Rows are points. To make a cloud, some directions were put in groups of two or more. Within a group, all points are equally far from the middle, so they leave a hole (a ring in 2 directions, a hollow ball in 3). The other directions are filled evenly. Then the cloud was stretched, turned, moved and blurred a little. Count the holes, and give their numbers of directions, smallest first.

Cloud:
[[ 0.17 -0.23  0.20]
 [ 0.45  0.10 -0.33]
 [-0.09  0.56 -0.13]
 [-0.20 -0.26 -0.30]
 [ 0.31  0.09 -0.09]
 [ 0.45  0.16  0.15]
 [-0.01  0.25 -0.29]
 [-0.34  0.41  0.03]
 [ 0.32  0.07  0.41]
 [-0.30  0.60  0.04]
 [-0.20  0.07  0.16]
 [ 0.14 -0.36  0.08]
 [ 0.28  0.29  0.27]
 [-0.11  0.09  0.50]
 [-0.03  0.55 -0.27]
 [-0.15  0.11 -0.37]
 [ 0.06 -0.07  0.30]
 [-0.14 -0.10 -0.06]
 [ 0.04  0.01  0.21]]
Holes: 0

Cloud (31 x 4):
[[ 0.09  0.37  0.00 -0.11]
 [ 0.27 -0.21  0.56  0.16]
 [ 0.24 -0.32  0.21 -0.07]
 [ 0.29 -0.11  0.44 -0.11]
 [-0.18  0.38  0.05 -0.38]
 [-0.19  0.11 -0.14 -0.09]
 [ 0.31 -0.10  0.35 -0.16]
 [ 0.22 -0.06 -0.07 -0.48]
 [ 0.30 -0.14  0.46  0.22]
 [ 0.19 -0.39 -0.17 -0.33]
 [ 0.21 -0.24  0.35  0.02]
 [-0.45 -0.53  0.34 -0.02]
 [-0.04  0.24 -0.14  0.38]
 [-0.36 -0.06 -0.35 -0.12]
 [-0.13  0.46 -0.05 -0.15]
 [-0.23  0.24  0.31 -0.12]
 [ 0.14  0.13  0.18  0.12]
 [-0.21  0.47  0.11 -0.08]
 [-0.12 -0.26  0.57  0.26]
 [ 0.00  0.36  0.32 -0.06]
 [-0.23 -0.06 -0.24 -0.33]
 [ 0.07  0.08 -0.44  0.17]
 [-0.13  0.04 -0.55  0.15]
 [-0.40 -0.06 -0.11  0.18]
 [-0.08  0.20  0.08  0.19]
 [-0.30 -0.20  0.20 -0.20]
 [-0.10  0.14  0.03  0.18]
 [-0.08 -0.07  0.77 -0.38]
 [-0.11  0.29 -0.23  0.24]
 [ 0.28  0.15 -0.34  0.26]
 [-0.34  0.47  0.06 -0.23]]
Holes: 0

Cloud, 26 rows:
[[-0.12 -0.18 -0.20 -0.50]
 [ 0.14  0.22 -0.31 -0.08]
 [ 0.35 -0.26 -0.28 -0.19]
 [ 0.39 -0.10 -0.25 -0.32]
 [-0.16 -0.36  0.08  0.03]
 [-0.11 -0.12 -0.17  0.13]
 [-0.44 -0.27 -0.05  0.14]
 [-0.14 -0.16 -0.28 -0.36]
 [-0.07 -0.06 -0.05  0.15]
 [ 0.11 -0.34  0.37  0.08]
 [ 0.31 -0.28  0.07  0.37]
 [ 0.28 -0.45  0.16 -0.14]
 [-0.02 -0.25 -0.35 -0.58]
 [-0.07 -0.46 -0.35  0.03]
 [-0.15 -0.33  0.17 -0.48]
 [-0.39  0.13  0.41 -0.03]
 [ 0.20 -0.23  0.20  0.00]
 [ 0.25  0.30  0.35 -0.10]
 [-0.05  0.37 -0.51 -0.21]
 [-0.06 -0.28 -0.03  0.32]
 [ 0.18  0.29 -0.13  0.01]
 [-0.16 -0.48 -0.11 -0.19]
 [-0.36  0.10  0.01  0.34]
 [-0.16  0.20 -0.65  0.28]
 [ 0.05  0.28 -0.56  0.12]
 [ 0.17  0.04 -0.04 -0.18]]
Holes: 0

Cloud (55 x 6):
[[-0.08 -0.29  0.52 -0.46 -0.41  0.03]
 [ 0.29  0.16 -0.33 -0.38 -0.32 -0.19]
 [-0.20  0.21  0.06 -0.20 -0.45  0.12]
 [-0.31 -0.05 -0.31  0.02 -0.64  0.24]
 [-0.14  0.17 -0.14 -0.21  0.21  0.24]
 [ 0.02 -0.02 -0.63  0.19  0.17  0.04]
 [-0.23 -0.31 -0.26 -0.45 -0.22  0.30]
 [ 0.06  0.56 -0.27 -0.09  0.35 -0.21]
 [-0.26  0.28 -0.16 -0.14 -0.01  0.37]
 [-0.28 -0.27  0.07  0.16  0.56 -0.22]
 [ 0.01 -0.06  0.45 -0.08  0.63 -0.50]
 [-0.28  0.23  0.31 -0.20 -0.16  0.05]
 [ 0.18  0.48 -0.03 -0.28 -0.18  0.11]
 [-0.15 -0.43 -0.17 -0.12  0.40  0.12]
 [ 0.05  0.41 -0.39 -0.39 -0.16 -0.05]
 [-0.54 -0.11  0.11 -0.17  0.19 -0.30]
 [ 0.05 -0.10  0.16 -0.13  0.61 -0.24]
 [-0.58  0.00  0.22 -0.20 -0.12 -0.05]
 [ 0.04  0.06 -0.19 -0.31 -0.06  0.14]
 [-0.36 -0.01 -0.41 -0.17  0.10 -0.19]
 [ 0.18  0.14  0.06  0.33 -0.03 -0.32]
 [-0.16  0.33  0.01 -0.19  0.06 -0.52]
 [-0.07  0.09 -0.27  0.24  0.26 -0.26]
 [-0.08  0.45  0.15  0.14  0.15 -0.40]
 [-0.30 -0.26 -0.32 -0.07 -0.34 -0.25]
 [-0.23  0.34  0.20  0.29  0.26 -0.13]
 [ 0.01 -0.12  0.60 -0.14 -0.12 -0.15]
 [-0.22  0.23 -0.16  0.06 -0.31  0.30]
 [-0.35  0.49  0.00 -0.19 -0.39  0.05]
 [ 0.08  0.24  0.13 -0.39 -0.37  0.12]
 [-0.14 -0.29  0.07 -0.14 -0.55  0.20]
 [-0.09 -0.52 -0.21 -0.21 -0.14  0.42]
 [-0.17  0.15  0.08  0.09 -0.22 -0.11]
 [-0.38  0.28 -0.45  0.11  0.28 -0.20]
 [-0.18 -0.28  0.29  0.18  0.04 -0.05]
 [ 0.16  0.06  0.10 -0.30 -0.53  0.15]
 [-0.09 -0.11  0.10 -0.37  0.07 -0.48]
 [-0.05  0.30 -0.05 -0.06 -0.03  0.31]
 [-0.23 -0.17 -0.30 -0.04 -0.38  0.48]
 [-0.15  0.00  0.49 -0.01  0.15 -0.31]
 [-0.46  0.49 -0.26  0.18 -0.14  0.31]
 [-0.42  0.31 -0.22  0.18 -0.21  0.27]
 [-0.16  0.36  0.21 -0.01  0.17  0.26]
 [ 0.02  0.32  0.02 -0.31  0.39 -0.24]
 [ 0.10 -0.15 -0.01 -0.21  0.21  0.13]
 [ 0.32  0.30 -0.21 -0.18  0.04 -0.09]
 [-0.03 -0.36  0.49 -0.13 -0.25 -0.15]
 [-0.20 -0.18  0.23 -0.16 -0.39  0.06]
 [ 0.00  0.18 -0.15  0.25 -0.45  0.03]
 [-0.34  0.17  0.14 -0.19 -0.35 -0.12]
 [-0.09 -0.27  0.59 -0.42 -0.36 -0.09]
 [ 0.19  0.36 -0.23 -0.03 -0.21  0.27]
 [-0.55  0.04  0.04  0.06  0.01 -0.04]
 [-0.18  0.15 -0.25  0.02 -0.40 -0.30]
 [ 0.02 -0.42 -0.16 -0.07  0.06  0.38]]
Holes: 1 (2)
